Each point is reached from the start by the listed moves, each made once or not at all, plus a little noise. Is the number of moves made odd or even? Then give how often each move was made.
In the rows, zero is written as 128.

Moves:
(1): [117 181 111 147]
(2): [ 91 132 150 126]
(3): [134 122 148 160]
Start: [115 154 137 110]
Points:
[111 200 139 162] => even (1, 0, 1)
[ 69 211 143 127] => even (1, 1, 0)
[ 78 160 161 108] => odd (0, 1, 0)
[ 85 151 178 140] => even (0, 1, 1)

Moves:
(1): [135 122 123 133 125 173]
(2): [161 168 127 120 139 151]
(3): [163 109 144 118 145 127]
(4): [145 129 121 169 145 125]
(5): [136 129  84 112 149 133]
(6): [114 132 135 127 161 144]
Start: [129 137 129 134 146 144]
Points:
[181 177  80 155 224 230] => odd (1, 1, 0, 1, 1, 1)
[163 179 128 126 158 167] => odd (0, 1, 0, 0, 0, 0)
[147 136  80 162 214 206] => even (1, 0, 0, 1, 1, 1)

Moves:
(1): [199 137 135 155 170  95 151 102 184]
(2): [ 61 159 132 141 156 110 147 103  68]
(3): [115 147 142 133 139 150 155 143 140]
(4): [136 116 173 145 139 135  96 130 130]
(5): [173  96 114 130 179 144 157 110 123]
(6): [125 146 103 103 146 136 101  99 139]
(7): [142 143 106 150 103 143 118 122 125]
(8): [152 135 107 108 115 127 123 178  96]
(9): [106 134  99 162 152 126 123 154 168]
Start: [110 128 174 179 107 128 169 135 139]
Points:
[122 195 176 209 173 101 235 149 116] => even (1, 1, 1, 0, 0, 0, 0, 1, 0)
[204 179 153 215 122 128 200 172 172] => even (1, 0, 1, 0, 0, 0, 1, 1, 0)
[161 109 112 195 162 139 187 189 138] => odd (0, 0, 0, 0, 1, 0, 0, 1, 1)

Moves:
(1): [174 130 153 128 131 158 126  72 112 125 124 144 135 119]
(2): [125 113 114 155 119 139 139 131 108 126  97 119 156 123]
(3): [133 141 157 100 167 136 134 127 114 130 104 150  97 118]
(4): [163 103 173 155 141 139 128  95 141  99 128 158 127 134]
(5): [152 143 144 117 152  95 149 119  98 119 158 144  85 137]
(6): [170 129 169 132 161 124 133  86 120 147 127 177 128 173]
(7): [114 134 134 110 112  98 145 110 143 125 123 139 117 126]
(8): [144 117  87 128 101 137 129 151 139 121 108 125 131 130]
(9): [ 82 136  61 150 102 142 127 143 142 129 122 110 114 119]
(10): [134 140 126 124 150  92 133 129 142 144 144 137 114 109]
(11): [118 107 132 145 101 144 145 155 133 161 138 124 122 120]
(12): [ 85 150  92 134  86 114 104 174 131 127 132 136 133 102]
Start: [133 161 137 148 154 143 170 177 124 142 129 140 126 138]
Points:
[163 200 138 178 169 139 207 160  72 198 121 235  55  96] => odd (1, 1, 1, 0, 1, 1, 0, 0, 1, 1, 1, 1)
[136 162 146 156 151  72 243 184 110 172 154 164  83 118] => odd (0, 1, 0, 0, 1, 0, 1, 0, 0, 1, 1, 0)
[ 86 154  52 195 113 168 182 191 120 143  94 107 139 122] => even (0, 1, 0, 0, 0, 0, 0, 0, 1, 0, 0, 0)
[ 98 197  40 158  95 135 178 191 137 150  61 173  97  56] => even (1, 1, 1, 0, 0, 0, 1, 1, 1, 1, 0, 1)
[220 142 218 135 197 132 195 104 147 130  74 249  84 181] => odd (0, 0, 1, 1, 0, 1, 1, 1, 0, 0, 0, 0)
[132 175 117 162 123 134 169 168 161 126  82 237  75 144] => odd (0, 0, 1, 1, 0, 1, 1, 1, 1, 0, 0, 1)

Moves:
(1): [158 168  81 133 135 154 192 104 139 139 142 118 105 103 117 182]
(2): [129 141  89 112 107 159 133 138 116 124 152 115 127 144 136 130]
(3): [ 76  89 157 135 110 136 196 107 143 136 157 127 131 138 108 117]
(4): [138 127 148 155 133 135 129 133 150 140 104 181 167 118 168 154]
(5): [147 152 163 122 123 108 128 145 154 122 125 121 130 143 134 135]
(6): [141 126 112 135 120  88 111 104 127 158 113 113 133 174 134 147]
(7): [107 160 163  89 144 103 145 143 115 183 118 142 123 121 148  98]
(8): [103 134 122 126  98  88 106 115 125  94 161 152 153 133 112 139]
(9): [158 126 120 127 155 163 140 105  98 116 137 123  96 176 126 138]
(10): [124 107 101 129 134 118 154 144 122 113 126  94 119 141 116 138]
(11): [138 134 129 164 140 153 139 117 115 136 119 151 144 127 107 132]
(12): [108 205 104 134 130 141 138  80 121 132  96  87 137 163 145 139]
(13): [129 149 123 139 145 129 106 138 165 106 140 116 125 117 116 147]
(14): [151 176 114 144 126 111 128 159 121 124 123 138  90 130 150 114]
Start: [154  99 142 136 124  88 128 135 142  97 136  96 135  98 142 150]
Points:
[193 159 149 145 175  79 189 177 109 132 106 129  90 144 211 155] => odd (0, 0, 0, 1, 0, 0, 1, 0, 1, 1, 0, 0, 0, 1)
[154 151 160 141 137 126 161 157 122 165 114 170 183  93 188 148] => even (0, 1, 0, 1, 0, 0, 1, 0, 0, 0, 1, 0, 0, 0)
[145 249  98 153 152  68 182 102  64 100 124  84 102 194 148 150] => odd (0, 0, 0, 0, 0, 0, 1, 1, 1, 1, 1, 1, 0, 1)
